Each row of a before or after table is a point. The points were changed in one or more steps. Then noise was added and the rows were shuffled. The steps act on how far a point lies along the listed directions, d1 being the first. What was done? A step turns or swaps two directions, mirrors them in a line or flattens them onto one, adds a multiple of one to another, or multiplies one. Angles are multiples of 10 degrees, from the lower direction toward the higher: turns from -170 to 170, lines from 10 to 170 but not 90. Use the fewest steps. Two steps may share a direction if one is a turn and the other turns, adds or multiplies; they go together, in the order done. Otherwise the lowest direction goes first.

Directions:
(1): [-0.38  0.01]
(2): [-0.01 -0.38]
Before:
[[-0.04 -0.23]
 [ 0.25 -0.83]
 [ 0.06 -0.38]
 [ 0.19  0.07]
 [ 0.17 -0.11]
 [ 0.37  0.11]
 [ 0.30  0.14]
 [ 0.39  0.05]
 [ 0.11  0.06]
 [ 0.04  0.11]]
After (10 x 2):
[[ 0.17 -0.32]
 [ 0.10  0.09]
 [ 0.06 -0.24]
 [ 0.26  0.21]
 [ 0.33  0.24]
 [ 0.00  0.10]
 [ 0.17  0.13]
 [ 0.34  0.18]
 [ 0.55 -0.69]
 [ 0.19 -0.05]]
Steps: turn d1 and d2 by 20 degrees

Directions:
(1): [-0.32 -0.06 -0.04 -0.16  0.24  0.50]
(2): [-0.13  0.05  0.62 -0.13  0.10 -0.11]
Before:
[[-0.21  0.09 -0.47 -0.21  0.19  0.40]
 [-0.37 -0.19 -0.20 -0.08  0.29  0.46]
 [ 0.12 -0.09 -0.74  0.08  0.00  0.36]
 [ 0.19 -0.04  0.04 -0.15  0.02 -0.26]
 [ 0.14  0.16 -0.50  0.17 -0.40 -0.35]
 [ 0.29  0.03 -0.61  0.20 -0.05  0.14]
 [-0.64 -0.02  0.86 -0.38  0.33  0.19]
 [-0.12  0.03  0.18 -0.02  0.45  0.28]
 [-0.15  0.00  0.36 -0.31  0.34  0.37]]
After (9 x 6):
[[-0.12  0.01  0.05  0.01  0.44  0.32]
 [-0.54 -0.10  0.04 -0.25  0.25  0.46]
 [ 0.10  0.20 -0.11  0.11 -0.37 -0.47]
 [-0.41 -0.15  0.05 -0.12  0.31  0.38]
 [-0.11 -0.04  0.07 -0.26  0.31  0.46]
 [-0.26  0.14 -0.03 -0.28  0.23  0.26]
 [ 0.22  0.09  0.01  0.10  0.00 -0.06]
 [ 0.20 -0.05 -0.07 -0.13  0.02 -0.24]
 [ 0.03 -0.02  0.03 -0.03  0.06  0.12]]
Steps: flatten d1 and d2 onto the line at 10 degrees

Directions:
(1): [ 0.26  0.37  0.22 -0.34 -0.42  0.28  0.09  0.10 -0.08  0.48  0.03  0.04]
(2): [-0.02 -0.54  0.00 -0.22 -0.17  0.27  0.25 -0.30  0.13 -0.04  0.51  0.09]
(3): [ 0.07  0.19 -0.10  0.24  0.18  0.08  0.80  0.01 -0.15 -0.06 -0.07  0.25]
(4): [ 0.35 -0.25 -0.38  0.00 -0.23 -0.40  0.11  0.39  0.38  0.15 -0.04  0.12]
(5): [-0.13 -0.11  0.25 -0.48  0.01 -0.17 -0.02  0.11 -0.10 -0.26 -0.27  0.61]
(6): [-0.51  0.14 -0.26  0.05 -0.26  0.35 -0.02  0.52  0.08 -0.22  0.14  0.04]
Before (12 x 12):
[[-0.54 -0.41 -0.04 -0.37 -0.43 -0.21 -1.32  0.38  0.43  0.04  0.16 -0.31]
 [ 0.04  0.02 -0.21  0.14  0.07 -0.12  0.10  0.08  0.06  0.11 -0.10 -0.31]
 [-0.31 -0.05  0.02 -0.32 -0.07  0.24 -0.24  0.28 -0.10 -0.34  0.03  0.21]
 [-0.14  0.07  0.04 -0.19 -0.15  0.09 -0.06  0.42 -0.05 -0.19 -0.11  0.39]
 [ 0.30 -0.48 -0.18  0.02  0.16 -0.08  0.43 -0.10  0.12  0.13  0.25  0.35]
 [ 0.05  0.08 -0.15 -0.12 -0.07 -0.35  0.21  0.30 -0.01 -0.18 -0.23  0.28]
 [-0.13 -0.07 -0.22  0.55  0.51 -0.36  0.09  0.02  0.00 -0.08 -0.19 -0.21]
 [ 0.11  0.21 -0.01  0.07  0.34 -0.09  0.01 -0.15 -0.31  0.03 -0.05 -0.05]
 [-0.30  0.07 -0.17  0.40  0.24 -0.38  0.12  0.36  0.27 -0.22 -0.40  0.14]
 [-0.23  0.57  0.48  0.00  0.31  0.33 -0.16 -0.45 -0.71 -0.11 -0.48 -0.11]
 [ 0.06  0.06 -0.12  0.06 -0.01  0.15  0.39  0.16  0.15  0.07 -0.03  0.04]
 [ 0.12 -0.06 -0.03  0.22  0.27 -0.33 -0.53  0.04  0.26 -0.03 -0.39 -0.37]]
After:
[[ 0.21 -0.23 -0.29 -0.05 -0.31 -0.08  0.22  0.05  0.20  0.09  0.30 -0.11]
 [-0.53  0.01  0.46 -0.54 -0.46  0.30 -1.24 -0.05  0.02  0.34  0.26 -0.43]
 [-0.04 -0.19 -0.10 -0.04 -0.29  0.38  0.06  0.15  0.09 -0.03  0.38  0.04]
 [ 0.45  0.25  0.09  0.11  0.07 -0.20  0.19 -0.06 -0.05  0.63 -0.15 -0.20]
 [ 0.34  0.09  0.02  0.12 -0.35  0.06  0.27  0.02  0.38  0.65  0.13 -0.22]
 [ 0.30 -0.32 -0.07 -0.21  0.15 -0.37  0.09  0.16  0.09  0.10 -0.14  0.57]
 [ 0.32  0.04  0.18  0.10  0.08  0.03 -0.43 -0.29  0.17  0.32 -0.11 -0.58]
 [ 0.03  0.01 -0.16  0.01 -0.03 -0.03  0.23  0.30  0.23 -0.01 -0.14  0.11]
 [ 0.07  0.12 -0.11  0.03  0.02 -0.18  0.00  0.14  0.03  0.17 -0.23 -0.26]
 [-0.11 -0.05  0.08 -0.32 -0.24  0.52 -0.01  0.05 -0.11 -0.04  0.32  0.04]
 [ 0.15  0.09 -0.13  0.16  0.30 -0.05  0.15 -0.19 -0.22  0.05  0.08 -0.11]
 [-0.23  0.15  0.01  0.49  0.38  0.55  0.50 -0.62 -0.50 -0.20  0.08 -0.34]]
Steps: mirror d1 and d6 in the line at 70 degrees; swap d2 and d5; turn d3 and d4 by 30 degrees

Directions:
(1): [ 0.27 -0.02 -0.39  0.10 -0.42 -0.16  0.08 -0.53  0.09  0.24  0.04  0.17
  0.05  0.43 -0.24 -0.58  0.07  0.22  0.07  0.13]
(2): [-0.20 -0.25  0.01 -0.23 -0.49  0.10 -0.29 -0.03  0.05  0.26  0.40 -0.11
  0.33 -0.22  0.03  0.11  0.39 -0.35  0.54 -0.08]
Before (10 x 20):
[[-0.07  0.04  0.21 -0.01  0.06 -0.04  0.10  0.18 -0.15 -0.03 -0.02 -0.10
  -0.01 -0.13  0.10  0.13 -0.07 -0.10 -0.04  0.01]
 [-0.15 -0.15  0.08 -0.11  0.04  0.07 -0.04  0.20 -0.03  0.04  0.10 -0.06
   0.08 -0.20  0.15  0.26  0.02 -0.21  0.14 -0.03]
 [-0.06 -0.01  0.23  0.03  0.44 -0.01  0.13  0.26 -0.08 -0.17 -0.12  0.01
  -0.20 -0.09  0.20  0.22 -0.22  0.01 -0.29 -0.01]
 [ 0.06  0.06 -0.04  0.11  0.21 -0.06  0.05  0.05 -0.05 -0.10 -0.13  0.04
  -0.01 -0.01  0.06  0.03 -0.15  0.18 -0.10  0.05]
 [ 0.09  0.10  0.04  0.00  0.17 -0.05  0.10  0.00  0.02 -0.02 -0.12  0.04
  -0.05  0.09 -0.04 -0.10 -0.15  0.18 -0.12  0.00]
 [ 0.25  0.18 -0.21  0.17  0.12 -0.22  0.21 -0.28  0.04 -0.04 -0.27  0.16
  -0.14  0.35 -0.11 -0.32 -0.25  0.44 -0.34  0.13]
 [ 0.15  0.18  0.00  0.06  0.20 -0.08  0.13 -0.02 -0.07 -0.15 -0.18 -0.02
  -0.19  0.11  0.02 -0.06 -0.21  0.16 -0.13  0.14]
 [ 0.05  0.04  0.00  0.02 -0.04  0.08 -0.09 -0.05 -0.05  0.03 -0.03 -0.02
   0.01  0.08 -0.01 -0.03 -0.05 -0.05 -0.03  0.11]
 [-0.01  0.01  0.00  0.03 -0.04 -0.05  0.04  0.03  0.06  0.02  0.05  0.02
  -0.01  0.05  0.00 -0.11  0.02  0.08 -0.01 -0.01]
 [ 0.20 -0.04 -0.24  0.06 -0.26 -0.18  0.03 -0.34  0.04  0.14 -0.03  0.15
  -0.07  0.35 -0.12 -0.35  0.10  0.19 -0.06  0.10]]
After:
[[ 0.03  0.01 -0.06  0.05 -0.08 -0.07  0.06 -0.04  0.07  0.04  0.03  0.05
  -0.02  0.11 -0.03 -0.19  0.02  0.12 -0.02  0.01]
 [-0.09  0.22  0.51  0.15  1.15  0.03  0.31  0.68 -0.19 -0.56 -0.48 -0.02
  -0.51 -0.23  0.35  0.56 -0.59  0.14 -0.78 -0.04]
 [-0.40 -0.28  0.29 -0.29  0.00  0.21 -0.24  0.47 -0.06  0.06  0.30 -0.21
   0.23 -0.55  0.29  0.63  0.20 -0.52  0.40 -0.14]
 [-0.17  0.07  0.38 -0.03  0.27  0.02  0.08  0.42 -0.19 -0.16 -0.07 -0.16
  -0.05 -0.31  0.20  0.38 -0.12 -0.18 -0.11 -0.04]
 [ 0.08  0.05 -0.04  0.03 -0.06  0.07 -0.08 -0.10 -0.04  0.04 -0.04  0.00
   0.00  0.13 -0.03 -0.08 -0.05 -0.01 -0.03  0.12]
 [ 0.33  0.40 -0.03  0.27  0.61 -0.18  0.39 -0.02 -0.11 -0.37 -0.54  0.09
  -0.48  0.32 -0.01 -0.18 -0.56  0.48 -0.61  0.21]
 [ 0.73  0.51 -0.52  0.56  0.47 -0.48  0.67 -0.65  0.05 -0.20 -0.80  0.44
  -0.55  0.98 -0.33 -0.91 -0.74  1.09 -1.02  0.34]
 [ 0.24  0.25  0.01  0.15  0.44 -0.12  0.28 -0.02  0.00 -0.16 -0.37  0.12
  -0.24  0.26 -0.08 -0.21 -0.39  0.41 -0.44  0.05]
 [ 0.50 -0.01 -0.62  0.20 -0.58 -0.36  0.16 -0.86  0.12  0.33 -0.07  0.33
  -0.08  0.82 -0.36 -0.94  0.09  0.47 -0.09  0.25]
 [ 0.16  0.21  0.00  0.24  0.55 -0.11  0.21  0.12 -0.09 -0.28 -0.37  0.10
  -0.21  0.08  0.07  0.02 -0.39  0.37 -0.43  0.08]]
Steps: multiply d1 by 2.5; multiply d2 by 3
